Each row of a before or after table is a point. The points were changed in one or more steps. Then noise was added and the rows were shuffled. The steps act on how far a point lies along the listed directions, d1 being the first. Name the steps. A step turns or swaps two directions, mirrors them in a line or flattens them onto one, adds a multiple of one to another, or multiplies one. Angles are multiples of 10 degrees, from the lower direction toward the higher: turns from -170 to 170, lines from 10 to 170 but not 90. Use the fewest steps. Two steps may share a direction if one is a turn and the other turns, adds or multiplies; they go together, in the order done. Otherwise the lowest direction goes first.
In the rows, 128 means zero.

Directions:
(1): [109 181 124]
(2): [ 77 111 142]
(3): [140 136 182]
Before (9 x 3):
[[155 131 133]
 [105 149 136]
 [129 125 112]
 [ 81 173 156]
 [143  99 116]
 [151 133  83]
 [131 142 129]
 [142 136 120]
 [106 133 118]]
After, 9 rows:
[[ 76 110 113]
 [158 147 154]
 [173 148 115]
 [136 148 129]
 [ 74 128 128]
 [200 141 115]
 [143 131 111]
 [ 18  73  98]
 [211 196 107]]
Steps: mirror d1 and d3 in the line at 140 degrees; multiply d2 by 3

Directions:
(1): [112 182 104 146  59 126 117 111 142]
(2): [152 174 114 138 169  83 120 160 168]
Before:
[[142 123 120 110 201 134 155 149 107]
 [133  81 133 127 176 125 144 141 123]
 [117 110 121 131 125 146 137 113  96]
 [117  89 134 120 137 144 131 141 125]
 [121 103 128 116 135 131 127 164 114]
 [147  93 123 128 170 142 140 139 139]
 [188 198 125 132 249  43  88 217 197]
 [180 216 104 152 246  31 130 236 215]
 [152 114 132 120  86 173 125 130 120]]
After (9 x 9):
[[125 171 123 133 102 119  87 143 141]
 [117 187 104 151  92 115 130 154 152]
 [126  78 133 128 149 133 142 128 114]
 [137  91 121 126 148 155 142 129 127]
 [162 119 131 122 118 156 123 144 135]
 [117  88 134 121 139 141 134 144 127]
 [125 118 121 108 160 157 158 134  92]
 [124 102 130 119 129 133 128 162 111]
 [125 114 122 126 145 133 138 124 103]]
Steps: flatten d1 and d2 onto the line at 30 degrees

Directions:
(1): [137 137 109 128 100  98 142 126 150 196 114 162 184 178]
(2): [150 103 105  79  73  72  95 158 127  97 130 119  99 149]
(3): [203 186 144 110 106 170 133 118 144 123 115 158  94 136]
Before (9 x 14):
[[132 113 122  95  79  61  80 155 139 106 132  99 124 155]
 [150 173 141 105 130 169 101 101 126 122 138 133  97 112]
 [214 145 118 124  82 128 147 139 145 136 126 136 121 157]
 [132 159 150 134 138 184  98 120 104  72 153 125  51  96]
 [100 136 135 161 164 156 180  97 131 189 111 151 168 127]
 [180 112 107  83  62  66 117 152 154 135 113 151 138 190]
 [ 66 116 139 153 190 153 105 143  95 100 137 102 113  81]
 [ 69  94 117 165 160 125 170  90 137 232 124 153 225 163]
 [182 126 121  63  91 100  89 164 149  48 139 102  69  81]]
After:
[[189 128 111  60  71  80  92 166 160  79 133 117  96 107]
 [210 144 127 127  96 144 144 137 135 113 132 123 103 136]
 [ 59  88 137 172 190 159 164  87 118 178 135 124 184 118]
 [130 111 128  95  89  72  76 154 135  90 137  91 111 141]
 [ 76 121 122 146 162 121 112 145 113 148 125 127 152 122]
 [153 175 134 104 118 158 103 101 132 140 134 143 114 127]
 [143 162 128 125 104 148 104 123 123 128 142 154  95 145]
 [171 110 127  88  90  98 111 150 135  84 124 125  97 146]
 [ 95 133 138 163 175 166 177  97 124 172 114 142 155 113]]
Steps: flatten d1 and d2 onto the line at 100 degrees
